Each point is reached from the start by the listed moves, each made 0, 1 or 2 times, or once backwards (-1), plus a little noise. Say if it took an odd or an even number of moves. Then give how often each move was made.

Moves:
(1): [ 12 -12  11]
(2): [23 17 13]
Start: [11 25 21]
Points:
[ 2 -6 18] => even (1, -1)
[60 60 47] => even (0, 2)
[56 19 55] => odd (2, 1)
[22 12 32] => odd (1, 0)

Moves:
(1): [ -1 -10   0  -1  13  -1]
(2): [-15 -10  -7 -24   1 -14]
(3): [ 4 -1 -5  7 14 -5]
(4): [ -1  -1 -12  11   4  -1]
(5): [-12  -7   9  -6  -8  -5]
(6): [-9  2 11 -1 16  8]
Start: [ 4  3 -5  1 -2  6]
Points:
[ 3  3  8 39 60 28] => even (1, -1, 1, 1, 0, 2)
[-30 -12  13  11  46  -1] => odd (0, 0, 2, 1, 2, 2)
[  7 -11 -32 -17   2 -11] => even (1, 1, 0, 0, -1, -1)

Moves:
(1): [  7   0   5  15  -6   2  -2   3  -4 -16   0  -5   4   1]
(2): [ -3   6   7   5 -12  -5  -5  -7   9  -6  -1   7  10  -4]
(3): [  5  -6  -7 -11  -6  -7   2   6   1  -7  -4  -1  -2  -6]
(4): [-11  -2   2   2  -7   0   5  -4  -4   5  -3  -2   3  -1]
(5): [ -3   4   4   1   4  -4   4  -3  -6  -7  -5   6 -11   0]
(6): [  1   2  -4  -1 -11   2  14   6   1   5   6  -3  -4   1]
(7): [ 0 -6 -5  4  7  1  6 -4  5 -1 -4 -5  0  0]
(8): [11 11  2 15  7 -5  6  9  7  6  0  8 -2 -8]
(9): [ 2  1  5 -4  2  2 -4 10  6  2 -3  4  0  4]
(10): [  9  15  -1  -9  11  -8   0  -4  -7   4   3 -15  -2   9]
(11): [ 4 -8  8 -1  1 -2  3  1 -4  5  6  2 -4 -5]
Start: [-10   2  -1  -3   4   2   2   3  -6  -2  -3   1   4   3]
Points:
[-13 -25   2  35  -4   8  50  -5 -36 -21  -7 -28 -11  -1] => odd (2, -1, 0, 2, 1, 1, 2, 0, -1, 0, 1)
[ 15  31  29  16 -12 -45  22   5 -15 -44 -22  -8   2  -7] => even (2, 2, 2, 2, 2, 0, 1, 1, 1, 2, 1)
[-43 -19  20   0 -26  -9  36 -30 -31  -6  -1  -1 -12  -7] => odd (0, 1, 0, 2, 2, 1, 1, -1, -1, 0, 2)
[  8  29 -42 -10  -2 -27  60  21   6  24  -6 -13 -11 -17] => even (-1, 0, 2, 1, 0, 2, 1, 2, -1, 1, -1)
[-17 -47   9 -11 -40  11  25  40 -26 -37 -16  -2 -12  -1] => even (2, -1, 2, 2, 1, 1, 0, -1, 2, -1, 1)
[ 11  44 -12  13 -11 -18  43  29  21  15  -7  -3   6  -4] => odd (0, 1, 1, 1, 0, 2, 1, 2, 1, 1, -1)

Moves:
(1): [-6 -6  7  7  5 -6 -1  5  5  3  6  3  3  0 -1 -2  1 -6]
(2): [ 0 -1 -7  6 -8 -5  3 -1  2  4  1 -2 -6  0 -1 -6 -1  1]
(3): [-4 -1  8 -1 -4 -2 -5  5 -4  5 -3 -7 -1 -1  1 -3  2  7]
(4): [-2 -3  1  2 11 -4 -1  0 -1 -2 -6  1 -2  1  4  6 -5 -5]
(5): [-7  2 -2  2  6  0 -1  2  7 -5 -4  5  0 -2  3 -4  2  5]
(6): [-8 -2 -2  2 -7 -4  2  0 -2 -2  2 -3  3  9  3  5 -1  6]
(7): [  5   7  -1  -1  -6   3 -10   5   2   7   0  -7   4   4  -7  -4   3  -6]
(8): [ 0 -4 -1 -8  5 -4  3  1 -3  6 -3 -4  5  4 -1  0 -1  0]
(9): [-5  6  5 -1 10 -4 -3 -3  5 -6 -6 -8 -3 -8  9  8  2  9]
(10): [-5  6  7 -9  4  6 -2 -2 -3  0  7  0 -2  1  0 -5 -4 -1]
(11): [  6  -4   4  -3 -12  -9   2   3   2  -7  -6   0   1  -6   5 -11  -6  -4]
(12): [ -2  21 -13   0  -7  -4  -4   6  -4   1   2  13   3  -4  -7  -1   8 -10]
(13): [ 0  6  4 -9 -7 -1  0 -8  2  8 -3 14 -7  1  2 -5  0  1]
(14): [  2  -3   5   1   4  -3   7  -5  -3 -13  -1   3  -6   6 -11   8   2   0]
(15): [ 1 -7 -4 -5  0  2  2 -4  0  4 -6 -2  0 -4  7 -6  3 -7]
(16): [-6 -7 -2 -6  0  6 -3  2  2 -4  3 -6  0 -6  2  2  0  0]
(17): [ 3 -1  1  6  0  4 10  1  2 11 -3 -3 -5  0  1  1 -1 -8]
(18): [ 0 -3 -2  1  3  0  0 -7 -2  2 -7  1  1 -1 -8 -2 -1  4]
Start: [  6  10   5   0 -10  -3  -2   1  -7   1   5   3  -4  -3   6   3  -4   3]
Points:
[ 17  35  11 -44 -37  23   2  -9  -6  29  16  36 -23 -16   9 -37 -30 -17] => odd (-1, 0, -1, 0, 0, -1, 0, 0, -1, 2, 1, 0, 2, -1, -1, 1, 1, 0)
[-47 -26  45   9  51  -7   4 -22  -6 -29 -11  -6 -16  10  32  43 -12  34] => odd (1, -1, 1, 2, 1, 2, -1, -1, 1, 1, -1, -1, 0, 1, 1, 0, 0, 1)
[ 18  33  -9 -12 -35  -6  -1  -3 -22  12 -35 -17 -30 -32 -32  -6  16 -22] => even (-1, 1, 2, 0, -1, -1, 1, 0, 1, 0, 1, 2, 0, 2, 1, 2, 2, 2)
[-29  -1  -6 -36 -42 -52 -33  28  17  21 -19  13   2 -11  34 -56  -1 -35] => odd (2, 2, 1, 2, 2, 1, 2, 2, 0, 0, 2, 1, 2, 0, 2, 2, -1, -1)
[ -6  29  60 -38  -4  -8 -10  -6 -16 -27 -29  -7 -30 -11  -4  -2 -20  22] => odd (-1, -1, 2, 1, 1, 0, 1, 0, 1, 2, 2, 0, 1, 2, -1, 1, 1, 1)
[  0  51   9 -14  -7 -20 -22  38   2  -2  10  28  27 -25  -6 -57   9 -44] => even (2, -1, 0, -1, 2, -1, 1, 1, 0, 2, 2, 2, -1, 0, 1, -1, 0, 0)
